Every row gives one point. The points of each table are mixes of a few directions, plus a little noise. Count the directions of each table, and those that both share. Where both have some left over, give the other angles between the two spaces (their principal angles), to ten degrees, smallest first.

First (7 x 2):
201	83
48	11
289	123
-301	-129
-215	-81
149	58
-172	-70
Second (4 x 2):
-332	-134
195	84
178	71
-38	-22
Directions: first 1, second 1, shared 1

First (5 x 4):
219	172	228	-18
-254	-44	-67	44
-175	160	194	76
-103	-138	-176	-12
320	-149	-167	-100
Second (6 x 4):
-80	17	-297	125
24	26	374	-228
-3	-10	-138	90
98	-70	-200	232
27	21	366	-217
-59	18	-103	14
Directions: first 2, second 2, shared 0; angles 40, 60

First (8 x 9):
53	5	-33	146	-95	-102	-2	40	-35
-37	54	3	-206	387	270	77	-88	186
182	95	-135	416	-22	-161	75	82	25
-32	-49	34	-28	-123	-58	-47	13	-73
-139	-170	140	-164	-462	-176	-158	32	-244
15	85	-44	-63	344	208	82	-61	168
21	-74	16	161	-380	-245	-73	82	-185
-72	33	28	-264	343	272	47	-95	160
Second (9 x 9):
29	-11	250	-58	88	38	12	-150	19
12	-5	114	-26	39	17	5	-68	8
30	-12	253	-58	88	38	12	-151	19
28	-13	245	-56	85	37	12	-147	18
-103	42	-864	199	-304	-129	-43	518	-66
-38	15	-316	73	-112	-47	-15	188	-24
33	-14	287	-66	100	43	14	-172	22
42	-17	351	-80	123	53	16	-211	28
-38	14	-318	74	-112	-47	-15	191	-23
Directions: first 2, second 1, shared 0; angles 60

First (8 x 12):
53	-80	-63	-53	-37	35	49	-108	87	-8	-50	110
57	292	194	306	-22	226	311	411	-188	-228	288	-553
-78	-77	-16	161	-7	-29	75	50	170	-37	43	113
-217	-125	-33	141	12	-235	-261	66	-7	179	-65	129
174	42	63	-168	-202	161	18	-295	2	53	-14	-37
197	-159	188	-488	-54	35	-64	-234	-299	-50	67	169
-45	-71	-300	39	148	-94	-81	64	46	80	-275	56
-141	181	-27	70	160	-98	-61	46	183	10	7	16
Second (11 x 12):
223	61	145	-3	-184	99	329	-183	91	103	-181	-14
-172	299	88	367	35	-106	166	90	328	129	-18	-74
-166	220	144	338	85	-132	-11	170	313	14	-74	-74
140	-211	18	-225	-16	59	-159	-26	-176	-135	-62	38
28	-355	-272	-429	63	75	-325	-30	-470	-148	216	102
-132	130	67	210	74	-92	-41	125	181	1	-19	-43
-149	110	-386	-51	-43	53	301	-175	-172	284	384	48
77	-44	234	55	27	-38	-162	109	124	-157	-228	-34
-39	-134	-19	-86	96	-35	-277	109	-100	-146	20	17
51	-108	22	-95	14	13	-124	19	-74	-91	-37	15
138	31	-40	-81	-152	106	307	-205	-46	145	1	18
Directions: first 6, second 3, shared 1; angles 40, 90
